Each row of a before or after table is a point. One or more steps were done to the points. Then noise was added and the rows were shuffled. The steps act on columns, c1 being the first. Name the steps. A step turns or swaps two columns, mirrors them in a line or flattens them onto one, adds a multiple of one to another, or multiplies or shifts one. Angles are multiples of 10 degrees, from the lower column toward the higher: turns from -170 to 170, lines from 10 to 170 but not 90. Use the fewest steps. Two steps may share a column if one is a turn and the other turns, adds or multiplies; they go together, in the order done. Otherwise the lowest column goes first.

Before:
[[ 6.5 -4.1]
 [ 5.1  4.6]
 [ 4.5  3.6]
 [-8.4  0.6]
 [ 6.8 -4.6]
 [ 2.9 -0.8]
 [ 4.3 -1.8]
 [ 3.2  0.7]
 [-0.2  9.4]
 [ 3.5 -0.8]
 [-2.6 -1.0]
 [-3.7  5.2]
 [-0.5 -0.6]
 [-3.3  0.6]]
After (14 x 2):
[[-7.9  4.4]
 [-5.8 -1.9]
 [-5.3 -2.1]
 [ 0.3 -0.6]
 [ 0.3 -7.6]
 [-2.7  6.4]
 [ 2.0  1.5]
 [-2.7 -2.4]
 [ 1.3  3.2]
 [-1.6 -4.0]
 [-1.3 -3.1]
 [ 0.4 -7.7]
 [-1.7 -4.5]
 [ 4.3  8.2]]
Steps: mirror c1 and c2 in the line at 120 degrees

Before, 8 rows:
[[-3.7  1.6  2.4 -0.9]
 [-3.4 -2.3  6.1  4.5]
 [-5.2  1.2 -2.0 -0.6]
 [-2.4  5.4  8.7  8.1]
 [ 3.7 -3.4 -3.9 -5.4]
 [ 1.4  1.2 13.5  1.9]
 [-3.3  0.1  1.2 -2.2]
 [-0.7  6.6  2.9 -4.0]]
After, 8 rows:
[[ 1.8 -0.2  4.4 -1.0]
 [-2.6  0.1  5.1 -1.3]
 [13.9  2.2  0.7  0.1]
 [ 5.2  2.0  4.5  4.3]
 [ 8.4  8.9  4.6 -0.3]
 [-3.1 -6.1 -4.3  0.4]
 [ 0.2 -1.9  3.1 -1.3]
 [ 2.1 -0.5  1.1 -8.0]]
Steps: turn c1 and c3 by -80 degrees; turn c2 and c4 by -60 degrees

Before, 14 rows:
[[ 0.6  4.3 -4.6 -1.1 -2.9  1.3]
 [ 5.3  4.3  3.2  0.1  0.2  0.5]
 [ 3.4 -2.1  4.7  3.3 -4.8  6.7]
 [-3.3  5.5 -2.7 -4.2 -5.6  2.0]
 [-5.4  4.6  5.9  6.1  6.8 -4.1]
 [-3.6  2.2 -0.5 -5.2  0.3 -3.4]
 [-5.8  2.9  3.8 -2.4 -2.2  6.7]
 [-2.6  1.3 -3.2 -5.0 -4.6 -2.2]
 [ 4.9 -1.5  4.0  4.7 -1.6  1.6]
 [ 5.8 -1.4 -5.0 -3.4  6.0  6.4]
 [-5.9 -3.0 -3.8 -3.6 -5.3 -5.9]
 [-3.8 -5.7  2.6 -6.0  0.6  6.2]
 [ 5.9 -1.8  1.9  1.1  1.1 -4.1]
 [-2.3 -6.8 -2.2  5.4 -0.4  1.7]]
After (14 x 6):
[[-4.9 -1.1 -5.4 -1.4  6.3  6.8]
 [-2.3 -1.9  4.9 -5.1 -4.7  7.0]
 [-0.3  1.4 -2.7  5.6 -4.5 -2.1]
 [ 6.2  4.2  5.9 -1.5  7.1 -3.8]
 [-1.8 -5.8  3.0  6.9  0.6  6.2]
 [ 0.4  5.6 -2.9  5.7 -5.6  1.9]
 [-4.2 -2.0  2.1 -4.2  1.0 -4.1]
 [ 1.7  2.7  3.7  5.5 -2.0  6.6]
 [ 3.3 -2.8 -3.8  7.0 -5.4 -6.1]
 [-1.5 -1.2  4.1 -6.3 -1.5  1.6]
 [ 5.2 -6.9 -2.3 -2.7  0.1  1.6]
 [-4.9  3.8  3.3 -3.8  0.5  0.5]
 [-0.7  2.3 -0.1  6.6  0.3 -3.2]
 [ 0.1  4.1 -4.6  0.6 -2.9  1.5]]
Steps: turn c1 and c4 by -140 degrees; add -0.3 times c3 to c1

Before (8 x 9):
[[ 2.0  9.4  3.3  6.1  2.0 -6.4  2.0 -2.3 -4.9]
 [ 3.6 11.4 -2.3  3.5  4.0 -0.2  3.4 -0.8 -4.1]
 [-1.3 -2.9  0.9  0.0  2.0 -1.8 -0.5 -4.4  2.4]
 [-7.2  0.1 -9.5 -0.7 -5.8 -6.0 -7.1  6.3  0.4]
 [ 2.9 -5.4  1.4  2.0  0.8  1.6  4.7  2.7  5.8]
 [ 2.7 -3.1  0.7 -7.3 -7.5 -1.4  0.4 -3.2  5.1]
 [ 5.7  0.6  0.7  1.9  2.9 -1.3 -1.5  0.9 -0.9]
 [ 2.0  3.5  7.1 -4.2  2.8 -2.4  2.3 -1.9  1.3]]
After (8 x 9):
[[ 2.2 -5.5 -4.2  2.5  0.2  2.0  4.5  3.5 -3.9]
 [ 4.6  0.4  0.3  2.9  2.5 -1.3 -0.7 -0.6  1.4]
 [-8.3 -0.1  7.0 -2.0 -5.2 -6.0 -0.8 -0.7 -6.5]
 [ 2.4 11.3  4.7  4.0  3.5 -0.7  1.5  1.3  1.9]
 [ 1.9 -3.5 -3.4 -8.6 -6.2 -1.5 -0.7 -1.3 -3.4]
 [ 0.9  3.6 -6.3 -4.0  2.9 -2.7  0.2  0.3  3.1]
 [ 0.9  9.2  0.5  5.9  0.9 -6.4  0.1  0.2  6.4]
 [-1.9 -2.5 -2.2  0.1  2.1 -1.6 -2.2 -1.8 -1.3]]
Steps: shift c1 by -1.0; turn c3 and c9 by 140 degrees; turn c4 and c5 by -10 degrees; flatten c7 and c8 onto the line at 40 degrees

Before (11 x 12):
[[  5.4  -2.7  -0.2   0.1  -1.7   0.2  -4.8   3.2   2.1   0.3   1.9  -4.6]
 [ -2.6   0.1   1.6   1.4   1.7  -5.2  -1.5   0.2   2.5   0.5   7.0  -1.9]
 [  1.1   5.1  -3.7   2.7  -0.3  -3.1  -4.1  -3.4   3.1   2.3  -3.2   1.9]
 [  0.2  -0.6   3.3   7.1  -1.0   1.3  -3.1  -2.7  -6.8  -1.6   2.3  -2.3]
 [ -3.7  -3.0  -9.4   2.4   0.0  -1.1  -2.8  -2.0  -0.6  -1.2  -3.1   1.3]
 [ -5.5  -0.4  -1.6   3.0  -9.8  -1.2  -4.1   2.9  -4.8   4.0   3.2  -1.3]
 [ -4.3  -2.8   1.7   5.6  -2.8  -2.5  -2.5  -4.4   5.2   3.2  -0.8  -4.2]
 [ -4.3   1.3   1.8 -25.6   0.5   0.4   0.7   1.7   1.4   0.4 -12.3  -1.6]
 [ -4.2   2.6   0.2   3.1  -2.9  -1.3  -6.2  -0.1   3.6  -4.8   0.0  -3.9]
 [ -4.1   0.6  -1.0   6.0  -0.2  -9.0   4.2   4.3   4.7  -0.2  -5.4   0.2]
 [ -1.6   1.4  -2.7   7.1  -2.8   3.7   1.2   0.4   3.3   0.4   3.4   0.0]]
After, 11 rows:
[[ -0.3   1.1   2.3 -50.9   0.0  -0.8   0.2   1.6  -0.4   0.3 -11.8  -4.1]
 [ -0.2  -0.8  -1.4   5.8  -9.5   1.8  -3.2   2.1  -2.2   4.1   3.4  -5.7]
 [ -0.3   1.1  -2.6  14.5  -2.0  -0.2   1.9   0.9   0.4   0.5   3.3  -2.0]
 [ -3.5  -1.9   1.8  12.1  -2.2  -3.5  -2.5  -4.9   4.5   3.3  -0.9  -5.1]
 [ -1.8   0.1   3.6  14.3  -1.2   4.5  -3.2  -3.3  -4.6  -1.3   2.4  -0.3]
 [  1.9   5.4  -4.2   5.1  -0.7  -3.3  -4.3  -2.6   3.5   2.8  -3.3   1.3]
 [ -1.1  -0.3   2.6   3.3   1.5  -4.0  -1.9   0.5   4.2   0.1   7.3  -3.0]
 [ -3.6   2.8  -0.1   6.3  -2.6  -2.9  -6.7   1.0   2.8  -4.2   0.3  -4.8]
 [  0.1  -0.5  -1.5  11.9  -0.2  -6.1   4.2   4.1   7.5  -0.4  -5.3  -4.3]
 [  1.8  -2.4  -9.7   4.4  -0.3   0.4  -2.4  -2.3  -0.1  -0.9  -3.4  -2.9]
 [ -5.6  -3.0  -0.2   1.4  -2.1  -0.6  -4.6   2.6   1.1   0.3   1.9   4.1]]
Steps: mirror c1 and c12 in the line at 50 degrees; turn c2 and c8 by 10 degrees; multiply c4 by 2; flatten c6 and c9 onto the line at 130 degrees
